Each row is a point. The last column is the point's height on a tilted bowl or saddle (a function of degree 2), plus a little noise. Along how many of its main directions does it bend up, bend down or stay straight?

Points (18 x 4)
[[ 0.48  0.17  0.10 -0.23]
 [-0.35 -0.55  0.31 -0.38]
 [ 0.22 -0.02  0.24 -0.11]
 [ 0.14 -0.13 -0.32  0.00]
 [-0.42 -0.65  0.12 -0.41]
 [-0.87  0.10 -0.17 -0.17]
 [-0.15 -0.21  0.04  0.05]
 [-0.39  0.37  0.07  0.12]
 [ 0.49  0.25 -0.08 -0.19]
 [-0.11  0.33  0.33 -0.02]
 [-0.04 -0.19 -0.13  0.09]
 [ 0.53  0.30  0.94 -1.19]
 [-0.26 -0.29  0.59 -0.41]
 [ 0.49  0.01 -0.29 -0.22]
 [-0.32 -0.30 -0.30  0.01]
 [ 0.71  0.22 -0.43 -0.55]
 [ 0.17  0.13 -0.07  0.10]
 [-0.61  0.46 -0.28  0.01]]
Directions: 0 up, 3 down, 0 straight

Points (23 x 5)
[[-0.22 -0.75 -0.24  0.43 -0.32]
 [ 0.65 -0.11  0.38  0.27 -0.54]
 [-0.13 -0.37  0.09  0.55 -0.26]
 [-0.12 -0.30 -0.46 -0.07 -0.11]
 [-0.37  0.28 -0.16  0.63 -0.36]
 [-0.35  0.34  0.37 -0.30 -0.33]
 [ 0.49 -0.66  0.26  0.20 -0.22]
 [ 0.05 -0.05  0.10 -0.26 -0.08]
 [-0.42  0.47  0.39  0.12 -0.27]
 [ 0.32  0.70  0.21  0.25 -0.29]
 [-0.54  0.45 -0.19 -0.16 -0.42]
 [ 0.31 -0.09  0.01  0.02 -0.02]
 [ 0.51  0.00  0.47 -0.05 -0.50]
 [ 0.28  0.04 -0.58 -0.19 -0.05]
 [ 0.02 -0.25  0.21  0.72 -0.32]
 [-0.28  0.15  0.40 -0.74 -0.57]
 [-0.67  0.39 -0.34 -0.10 -0.64]
 [-0.39 -0.31  0.48  0.78 -0.71]
 [-0.40  0.23 -0.02  0.32 -0.25]
 [ 0.14  0.28  0.33  0.23 -0.19]
 [ 0.30 -0.15  0.60  0.37 -0.50]
 [-0.13  0.24  0.13 -0.29 -0.16]
 [ 0.27 -0.56 -0.42  0.23  0.06]]
Directions: 0 up, 3 down, 1 straight

Points (74 x 9)
[[-0.19  0.05 -0.06 -0.26  0.11  0.35 -0.02 -0.07 -0.03]
 [ 0.47  0.02 -0.36 -0.17  0.08 -0.05 -0.18 -0.12  0.07]
 [-0.15  0.49  0.45  0.24  0.24  0.22  0.38  0.58 -0.51]
 [ 0.10 -0.31  0.04  0.51 -0.46  0.34 -0.15 -0.41  0.05]
 [-0.25  0.15 -0.16  0.43  0.52  0.37 -0.21  0.13 -0.38]
 [-0.03  0.52  0.23 -0.06 -0.57 -0.05 -0.59  0.32 -0.15]
 [ 0.12  0.28  0.36  0.51  0.01  0.04  0.13  0.14 -0.11]
 [ 0.33  0.46  0.01  0.04  0.49  0.20 -0.20  0.12 -0.28]
 [-0.20  0.37  0.61  0.36 -0.25  0.40 -0.85 -0.23 -0.33]
 [-0.15 -0.46 -0.22 -0.04 -0.36 -0.16  0.27 -0.38 -0.30]
 [-0.13  0.65 -0.41  0.65  0.46 -0.16 -0.45  0.71 -1.01]
 [ 0.46 -0.66 -0.06 -0.47  0.53 -0.29 -1.00 -0.47 -0.30]
 [ 0.08 -0.54  0.02  0.07  0.51  0.48  0.13 -0.07 -0.02]
 [ 0.42 -0.25 -0.05  0.25 -0.08  0.69 -0.30 -0.06  0.01]
 [ 0.14 -0.20 -0.67  0.51  0.16 -0.22  0.01  0.03  0.08]
 [-0.05 -0.08 -0.02  0.11 -0.49  0.01  0.20 -0.19 -0.08]
 [-0.38  0.13 -0.18  0.15 -0.50 -0.01  1.08  0.02 -0.43]
 [ 0.21 -0.03 -0.13  0.23  0.08 -0.35 -0.09  0.31 -0.05]
 [-0.16 -0.14  0.08  0.26 -0.23  0.23 -0.08  0.35 -0.09]
 [ 0.47  0.16  0.32  0.01 -0.03  0.46 -0.09  0.12  0.14]
 [ 0.29  0.80 -0.01  0.15  0.67  0.48 -0.03 -0.39 -0.33]
 [ 0.10  0.06 -0.12  0.61 -0.38 -0.33  0.24  0.85 -0.15]
 [ 0.08  0.04  0.18 -0.59 -0.04 -0.13  0.69  0.00 -0.25]
 [-0.16  0.29  0.24 -0.16 -0.27 -0.59  0.22  0.11 -0.18]
 [-0.01  0.28  0.82 -0.17 -0.31  0.43  0.40 -0.52  0.59]
 [-0.75 -1.20  0.08 -0.25  0.02  0.20 -0.42 -0.14 -1.22]
 [ 0.33  0.28 -0.08 -0.40  0.15  0.10  0.59 -0.01 -0.12]
 [-0.07 -0.47 -0.55 -0.18 -0.22  0.14 -0.29 -0.09 -0.15]
 [-0.59 -0.62 -0.05  0.20  0.38 -0.29 -0.67 -0.47 -0.20]
 [-0.37 -0.06  0.36  0.06 -0.49 -0.26  0.17 -0.46 -0.07]
 [-0.03  0.20 -1.11 -0.46  0.44 -0.41  0.08 -0.14  0.23]
 [-0.36  0.85 -0.05 -0.53  0.77  0.00 -0.16  0.10 -0.70]
 [-0.51  0.32  0.12 -0.64  0.42 -0.57 -0.15 -0.09 -0.22]
 [ 0.01 -0.12  0.04 -0.32  0.01  0.01 -0.03  0.62 -0.19]
 [ 0.40 -0.02 -0.29 -0.43 -0.01  0.41 -0.10  0.26 -0.07]
 [ 0.25  0.35  0.09 -0.19 -0.16 -0.31  0.31 -0.49 -0.32]
 [ 0.32 -0.06 -0.36  0.05 -0.68  0.06  0.25 -0.14 -0.36]
 [ 0.00  0.04  0.49  0.15  0.26  0.24 -0.89  0.26 -0.68]
 [-0.49 -0.10 -0.13 -0.71 -0.54  0.72  0.39  0.88 -0.44]
 [ 0.34  0.43 -0.08 -0.32 -0.26 -0.40 -0.10 -1.04 -0.51]
 [-0.17 -0.64 -0.13 -0.53 -0.21 -0.50  0.03 -0.35 -0.46]
 [-0.06  0.09 -0.31 -0.20 -0.26 -0.15 -0.58 -0.11  0.25]
 [ 0.05 -0.81  0.33  0.07 -0.27 -0.38  0.47  0.00 -0.50]
 [ 0.36  0.45 -0.51  0.40 -0.16  0.35  0.30 -0.58 -0.56]
 [ 0.07  0.36  0.02 -0.04  0.67  0.36  0.45 -0.23  0.01]
 [ 0.05 -0.22  0.41 -0.28 -0.12 -0.10 -0.08  0.35 -0.17]
 [-0.07  0.18  0.06  0.18  0.20  0.17 -0.61  0.42 -0.46]
 [-0.86  0.32 -0.27 -0.59 -0.59  0.58  0.05  0.24 -0.50]
 [-0.13  0.23 -0.28 -0.06 -0.05 -0.50  0.23  0.74 -0.12]
 [ 0.67  0.29 -0.43  0.03  0.15  0.72  0.35 -0.04 -0.01]
 [-0.12  0.02 -0.42 -0.70 -0.24 -0.55  0.17  0.19  0.11]
 [ 0.06 -0.28 -0.03 -0.83  0.20  0.55  0.07 -0.02 -0.18]
 [ 0.88  0.53  0.26  0.09  0.24  0.32  0.28 -0.44  0.20]
 [-0.60 -0.31 -0.03 -0.09 -0.34  0.38 -0.20 -0.46 -0.19]
 [ 0.21  0.05  0.15  0.43 -0.23  0.23  0.06  0.86 -0.26]
 [-0.57 -0.56  0.25  0.25 -0.14 -0.42 -0.40 -0.46 -0.08]
 [-0.16  0.12 -0.64 -0.11 -0.26 -0.03 -0.59  0.39  0.30]
 [ 0.32  0.13  0.05  0.46  0.08 -0.88  0.41 -0.41 -0.65]
 [ 0.14  0.11  0.64  0.79  0.35  0.01  0.19  0.21 -0.30]
 [ 0.19  0.11 -0.16  0.10  0.20 -0.19  0.14  0.00 -0.10]
 [ 0.32  0.40  0.04  0.75 -0.26 -0.29  0.05  0.15 -0.27]
 [-0.22  0.16 -0.35 -0.23  0.18  0.05  0.17 -0.16 -0.07]
 [-0.23 -0.08 -0.41  0.34 -0.15 -0.35 -0.14 -0.74  0.00]
 [-0.07  0.07 -0.23 -0.26 -0.13  0.57  0.42 -0.41 -0.12]
 [-0.18  0.25  0.46 -0.55  0.00  0.14  0.46 -0.21  0.05]
 [ 0.00  0.14  0.05  0.09  0.08 -0.26 -0.29  0.38 -0.14]
 [-0.24 -0.21  0.52  1.02  0.19  0.38  0.30  0.17  0.17]
 [ 0.54  0.03  0.16  0.21  0.09 -0.26 -0.57 -0.21  0.10]
 [ 0.04  0.40  0.38  0.30  0.06 -0.44 -0.34  0.18 -0.36]
 [ 0.44  0.22 -0.22 -0.30 -0.17  0.25 -0.15 -0.08 -0.07]
 [-0.93 -0.64  0.41 -0.26 -0.40  0.39 -0.30 -0.51 -0.43]
 [ 0.09  0.55  0.12  0.28 -0.44 -0.64  0.75 -0.45 -1.01]
 [-0.14 -0.31  0.16  0.61  0.35 -0.30  0.06  0.37 -0.53]
 [ 0.06 -0.19  0.03  0.22 -0.26 -0.09 -0.28 -0.54  0.06]]
Directions: 1 up, 3 down, 4 straight

Points (78 x 9)
[[-0.06  0.52  0.80 -0.24  0.44 -0.31  0.03  0.08 -0.45]
 [-0.03  0.41 -0.17  0.47 -0.14 -0.26  0.22 -0.26  0.05]
 [ 0.41 -0.54 -0.43  0.46  0.65  0.66 -0.03  0.17 -0.45]
 [-0.40  0.28  0.48  0.23  0.22 -0.65  0.64 -0.11 -0.11]
 [ 0.26 -0.27 -0.03  0.30  0.21 -0.26  0.07  0.31 -0.29]
 [ 0.16 -0.60 -0.41  0.02 -0.84 -0.20  0.17 -0.20 -0.25]
 [ 0.03  0.62  0.33 -0.49  0.52  0.29 -0.11 -0.29 -0.71]
 [-0.52  0.41  0.10  0.60 -0.18  0.16  0.77  0.25  0.55]
 [-0.03 -0.55 -0.66  0.71  0.68 -0.08  0.11 -0.08 -0.32]
 [-0.42  0.06  0.11  0.14  0.30 -0.62 -0.05  0.12 -0.33]
 [-0.61 -0.09  0.02 -0.11 -0.19  0.19 -0.46 -0.25 -0.54]
 [-0.34  0.26 -0.21  0.27  0.17  0.57 -0.13  0.78  0.46]
 [-0.18  0.30 -0.10  0.26 -0.25  0.17 -0.21  0.13 -0.17]
 [-0.54 -0.46 -0.55  0.60 -0.33 -0.64  0.16 -0.09 -1.04]
 [ 0.00 -0.02  0.00  0.77  0.72  0.08  0.11  0.15  0.53]
 [ 0.39 -0.50  0.46 -0.41  0.19 -0.09 -0.03  0.12 -0.07]
 [-0.29  0.39  0.37 -0.39  0.06 -0.11 -0.16 -0.45 -0.25]
 [-0.01  0.45 -0.02 -0.18  0.28  0.05 -1.22  0.02 -0.99]
 [-0.02  0.30  0.57 -0.25 -0.30  0.18 -0.28  0.05 -0.21]
 [ 0.39 -0.21  0.01 -0.17  0.06 -0.17 -0.23  0.10 -0.34]
 [-0.15 -0.20 -0.74 -0.19  0.15  0.31 -0.30  0.20 -0.74]
 [ 0.13  0.04 -0.17  0.55  0.23 -0.54  0.54 -0.27  0.24]
 [ 0.06 -0.05 -0.31 -0.60 -0.21 -0.36  0.01 -0.01  0.22]
 [-0.36 -0.49  0.10  0.32 -0.29  0.42 -0.13 -0.14 -0.46]
 [-0.21  0.22  0.00  0.11 -0.21 -0.25 -0.11  0.01 -0.25]
 [-0.23  0.01  0.19 -0.44  0.03 -0.59  0.01 -0.04  0.08]
 [ 0.00 -0.01 -0.17  0.03  0.20 -0.25 -0.32  0.28 -0.46]
 [-0.70  0.45 -0.23  0.94  0.24 -0.22 -0.61  0.60 -0.04]
 [-0.42 -0.02 -0.66 -0.55 -0.27 -0.68  0.09  0.30  0.09]
 [ 0.01  0.08 -0.57 -0.19  0.37  0.67  0.41  0.48 -0.29]
 [ 0.70 -0.25  0.27  0.02  0.46 -0.08 -0.45 -0.52 -0.20]
 [ 0.27  0.37  0.06  0.00 -0.28 -0.14  0.10  0.29 -0.13]
 [ 0.07  0.28  0.60  0.43  0.68  0.22  0.29 -0.28  0.31]
 [-0.07  0.37 -0.33 -0.13 -0.17 -0.09  0.43 -0.38  0.05]
 [-0.14  0.30  0.61  0.46  0.19 -0.18 -0.10  0.17 -0.32]
 [-0.03  0.14  0.23  0.54  0.31  0.30  0.13 -0.70  0.21]
 [ 0.15 -0.57  0.27 -0.42 -0.26 -0.16 -0.25 -0.18  0.01]
 [ 0.23 -0.23  0.15  0.31  0.49  0.08  0.31 -0.14  0.13]
 [-0.25 -0.24 -0.39  0.32 -0.35  0.44  0.09  0.46  0.10]
 [-0.62  0.09  0.01 -0.39 -0.08 -0.01  0.16  0.28  0.12]
 [-0.10 -0.33 -0.06 -0.09 -0.03 -0.59 -0.04  0.29 -0.29]
 [-0.28 -0.23 -0.45 -0.29 -0.14  0.00  0.73 -0.14 -0.03]
 [ 0.61 -0.57  0.48 -0.31 -0.23  0.48  0.11  0.19  0.12]
 [ 0.49  0.05  0.61 -0.21  0.17  0.55  0.37 -0.11  0.19]
 [ 0.31  0.27 -0.52  0.58  0.26 -0.39  0.03  0.43 -0.14]
 [ 0.46 -0.49 -0.03  0.04 -0.13  0.33  0.13  0.13 -0.17]
 [-0.17 -0.34 -0.03 -0.09  0.44  0.54  0.28 -0.01 -0.17]
 [-0.67 -0.31 -0.15 -0.03 -0.01  0.00  0.48 -0.06 -0.18]
 [ 0.44  0.05 -0.29 -0.07  0.07 -0.35  0.10 -0.12  0.06]
 [ 0.35 -0.37  0.27 -0.50  0.30  0.04 -0.38  0.18 -0.50]
 [-0.04  0.27 -0.06  0.02  0.10 -0.05  0.56 -0.17  0.13]
 [ 0.44 -0.78  0.31  0.48  0.12  0.64 -0.22 -0.60 -0.49]
 [-0.69 -0.27  0.04  0.43  0.50 -0.39 -0.10  0.21 -0.30]
 [-0.23 -0.05 -0.02  0.53 -0.20 -0.35 -0.15  0.47 -0.51]
 [-0.01  0.21  0.19 -1.37 -0.37  0.08  0.04 -0.23  0.86]
 [ 0.58 -0.04  1.36  0.10 -0.40 -0.34  0.58 -0.09 -0.04]
 [-0.74  0.12 -0.70 -0.45  0.37  0.11  0.12  0.32 -0.61]
 [ 0.86  0.23 -0.17 -0.10  0.39  0.72 -0.32 -0.61 -0.28]
 [-0.34  0.20  0.33  0.01  0.10 -0.29  0.15  0.05 -0.09]
 [-0.21  0.11  0.55  0.04 -0.30 -0.03 -0.01  0.41 -0.03]
 [ 0.00 -0.12 -0.48  0.08  0.16 -0.28  0.56  0.18  0.08]
 [-0.96 -0.57 -0.26  0.07  0.25 -0.18  0.18  0.32 -0.32]
 [-0.25 -0.34 -0.39  0.37 -0.23 -0.14  0.77  0.57  0.40]
 [ 0.23  0.06  0.15  0.60 -0.16  0.72 -0.08  0.14  0.29]
 [-0.72 -0.02  0.90  0.17 -0.10  0.62 -0.56  0.45  0.21]
 [ 0.21  0.14  0.33  0.66  0.47 -0.04 -0.19  0.59 -0.18]
 [ 0.02 -0.49 -0.54 -0.03 -0.50  0.11  0.26 -0.39 -0.31]
 [-0.74 -0.47 -0.28  0.15 -0.59  0.12 -0.25  0.22 -0.69]
 [ 0.07  1.02  0.16  0.09 -0.37 -0.11 -0.27 -0.66 -0.35]
 [-0.07 -0.15 -0.24 -0.14  0.18  0.22  0.46 -0.25 -0.14]
 [-0.67  0.11 -0.16 -0.67 -0.22 -0.70 -0.65 -0.23 -0.14]
 [ 0.15 -0.64 -0.07  0.65 -0.23 -0.11  0.03  0.19 -0.71]
 [-0.25 -0.14 -0.12  0.27 -0.09 -0.13  0.20  0.51  0.07]
 [ 0.18  0.25  0.13 -0.15 -0.13  0.66  0.59 -0.60  0.06]
 [ 0.20  0.15 -0.03 -0.21 -0.06  0.73  0.09 -0.08 -0.10]
 [ 0.42  0.49 -0.47 -0.44 -0.52 -0.08  0.09  0.32 -0.01]
 [-0.19  0.80  0.20 -0.21 -0.35 -0.01  0.00 -0.33 -0.42]
 [-0.13 -0.46  0.13 -0.37  0.26 -0.46  0.05  0.09 -0.07]]
Directions: 2 up, 3 down, 3 straight

Points (72 x 9)
[[ 0.13  0.35 -0.06 -0.59 -0.09  0.20 -0.25 -0.32  0.25]
 [-0.30  0.31  0.74  0.09  0.30 -0.11 -0.24 -0.04  0.34]
 [-0.38  0.22 -0.01  0.16 -0.26 -0.14 -0.69 -0.44 -0.02]
 [-0.25 -0.12 -0.36 -0.33  0.15 -0.35 -0.11 -0.28  0.00]
 [-0.34 -0.38 -0.66  0.56 -0.03 -0.05 -0.25 -0.29 -0.40]
 [ 0.11 -0.46  0.95 -0.15  0.04  0.87  0.53 -0.41 -0.28]
 [ 0.01  0.14  0.29 -0.05 -0.10  0.57  0.13  0.08 -0.02]
 [-0.26  0.15  0.83 -0.23  0.19  0.27  0.38 -0.15  0.25]
 [-0.13  0.29  0.00 -0.08 -0.40  0.28  0.05 -0.15 -0.01]
 [-0.08  0.21  0.65 -0.40  0.43 -0.10 -0.33 -0.30  0.58]
 [ 0.18  0.20  0.28  0.39  0.16  0.07  0.20  0.44  0.50]
 [ 0.17 -0.13  0.62 -0.68  0.15 -0.24 -0.30 -0.69  0.87]
 [-0.53  0.31 -0.17  0.51 -0.12  0.20 -0.09  0.37  0.17]
 [-0.03 -0.16 -0.49 -0.54 -0.01  0.09 -0.17  0.51 -0.27]
 [-0.29 -0.06 -0.68 -0.03  0.16  0.49 -0.80 -0.02 -0.02]
 [ 0.02 -0.99 -0.22 -0.45  0.50  0.34 -0.15  0.00  0.40]
 [-0.01  0.30  0.68 -0.04 -0.46  0.09  0.47  0.23  0.26]
 [ 0.01 -0.19  0.80  0.59 -0.16 -0.28 -0.36 -0.37  0.16]
 [-0.08 -0.28  0.16 -0.07 -0.05  0.09  0.17 -0.54 -0.07]
 [-0.02  0.37 -0.33  0.16 -0.37 -0.07  0.42  0.30  0.17]
 [ 0.10 -0.15 -0.15 -0.14  0.16 -0.29 -0.17  0.30  0.01]
 [ 0.17 -0.18 -0.52 -0.52  0.05  0.04  0.01  0.03 -0.08]
 [ 0.12 -0.29  0.25  0.26  0.13  0.26 -0.42  0.05  0.25]
 [ 0.09 -0.78 -0.04  0.76  0.37 -0.34 -0.05 -0.27  0.32]
 [-0.04  0.47  0.07 -0.38  0.35 -0.28  0.09 -0.62  0.31]
 [-0.43 -0.24 -0.01  0.09  0.35  0.23 -0.27  0.74 -0.05]
 [ 0.43 -0.28 -0.62 -0.13 -0.10 -0.23  0.56 -0.23 -0.20]
 [ 0.40 -0.25  0.22  0.24 -0.10  0.13 -0.12 -0.64  0.00]
 [-0.43 -0.60 -0.15 -0.29  0.59 -0.15  0.30  0.84  0.09]
 [ 0.50 -0.28 -0.24 -0.05  0.16 -0.25 -0.05 -0.10  0.12]
 [ 0.86  0.51 -0.39  0.40  0.10  0.26  0.23 -0.21  0.12]
 [-0.43 -0.53 -0.02  0.12 -0.27  0.53 -0.09 -0.47 -0.06]
 [ 0.09  0.57 -0.19  0.37 -0.08  0.56  0.64 -0.57 -0.17]
 [-0.07  0.11  0.68  0.11  0.44 -0.45  0.16 -0.05  0.63]
 [-0.48 -0.51  0.16  0.15  0.10 -0.38  0.16  0.07 -0.05]
 [ 0.06  0.01  0.16 -0.15  0.66 -0.11  1.34 -0.08  1.13]
 [ 0.26 -0.91 -0.33  0.05  0.52 -0.03 -0.23  0.28  0.30]
 [-0.24  0.32 -0.05  0.25  0.34  0.02  0.42 -0.06  0.18]
 [-0.91 -0.20 -0.02  0.41 -0.43 -0.14  0.28  0.05 -0.12]
 [-0.02  0.17 -0.15  0.25 -0.14  0.22 -0.15 -0.31 -0.13]
 [ 0.46  0.96  0.57 -0.45  0.18 -0.28 -0.29 -0.45  0.56]
 [-0.17  0.20 -0.70 -0.55  0.18  0.16  0.56 -0.88  0.10]
 [-0.46  0.07 -1.44  0.06 -0.03 -0.37  0.31 -0.02 -0.64]
 [ 0.57  0.26 -0.19  0.16 -0.11  0.06  0.58  0.07  0.15]
 [-0.46  0.26 -0.13 -0.10 -0.46 -0.14 -0.22  0.00  0.05]
 [-0.09  0.04  0.17 -0.44 -0.05 -0.34  0.41 -0.11  0.35]
 [ 0.25  0.26  0.50  0.08  0.49  0.15  0.43 -0.68  0.21]
 [-0.34  0.01  0.82 -0.27  0.07  0.36 -0.06  0.23  0.23]
 [ 0.10  0.26 -0.19 -0.25  0.34  0.37  0.27  0.45  0.16]
 [-0.55 -0.14  0.67 -0.73  0.35 -0.26 -0.17  0.08  0.76]
 [-0.27 -0.26  0.10  0.21  0.39 -0.08  0.24 -0.13  0.07]
 [-0.09 -0.46  0.03 -0.76  0.22 -0.06  0.04 -0.37  0.60]
 [ 0.02 -0.25 -0.34 -0.13  0.16 -0.03 -0.50 -0.34  0.05]
 [ 0.30  0.21 -0.24 -0.09 -0.02  0.10  0.26 -0.01 -0.02]
 [ 0.48  0.27 -0.07  0.19  0.19 -0.47 -0.29  0.64  0.35]
 [ 0.09  0.25  0.16 -0.40 -0.39 -0.67  0.36 -0.18  0.37]
 [-0.06 -0.46 -0.54 -0.35 -0.17  0.72  0.23  0.12 -0.42]
 [-0.38 -0.48 -0.81  0.18 -0.04  0.23 -0.43  0.26 -0.43]
 [ 0.15  0.27 -0.23 -0.14  0.19  0.24  0.55  0.15  0.18]
 [ 0.36 -0.28  0.13 -0.14 -0.35 -0.71  0.19 -0.05  0.12]
 [-0.12  0.26  0.71 -0.39  0.41  0.27  0.15 -0.38  0.39]
 [ 0.19  0.08 -0.09  0.34  0.69  0.13 -0.27  0.27  0.43]
 [-0.34  0.52  0.22  0.02  0.16 -0.03  1.17 -0.07  0.83]
 [ 0.61 -0.23 -0.17  0.74 -0.35  0.37  0.54 -0.34 -0.22]
 [ 0.16  0.56 -0.43  0.80 -0.05  0.07 -0.14  0.17  0.25]
 [ 0.21  0.42  0.43 -0.72 -0.08  0.36  0.78  0.19  0.52]
 [ 0.36  0.02 -0.15 -0.09 -0.26  0.13  0.04  0.01 -0.13]
 [ 0.24 -0.62  0.41  0.18  0.25  0.54 -0.47  0.47  0.45]
 [ 0.00  0.52  0.50 -0.03  0.52  0.52 -0.20  0.49  0.53]
 [ 0.03 -0.62 -0.12  0.26  0.90  0.02 -0.09 -0.06  0.58]
 [ 0.53  0.26  0.07  0.14  0.44  0.35  0.33  0.21  0.47]
 [ 0.56 -0.04  0.31 -0.61  0.20  0.42  0.00 -0.33  0.37]]
Directions: 3 up, 2 down, 3 straight
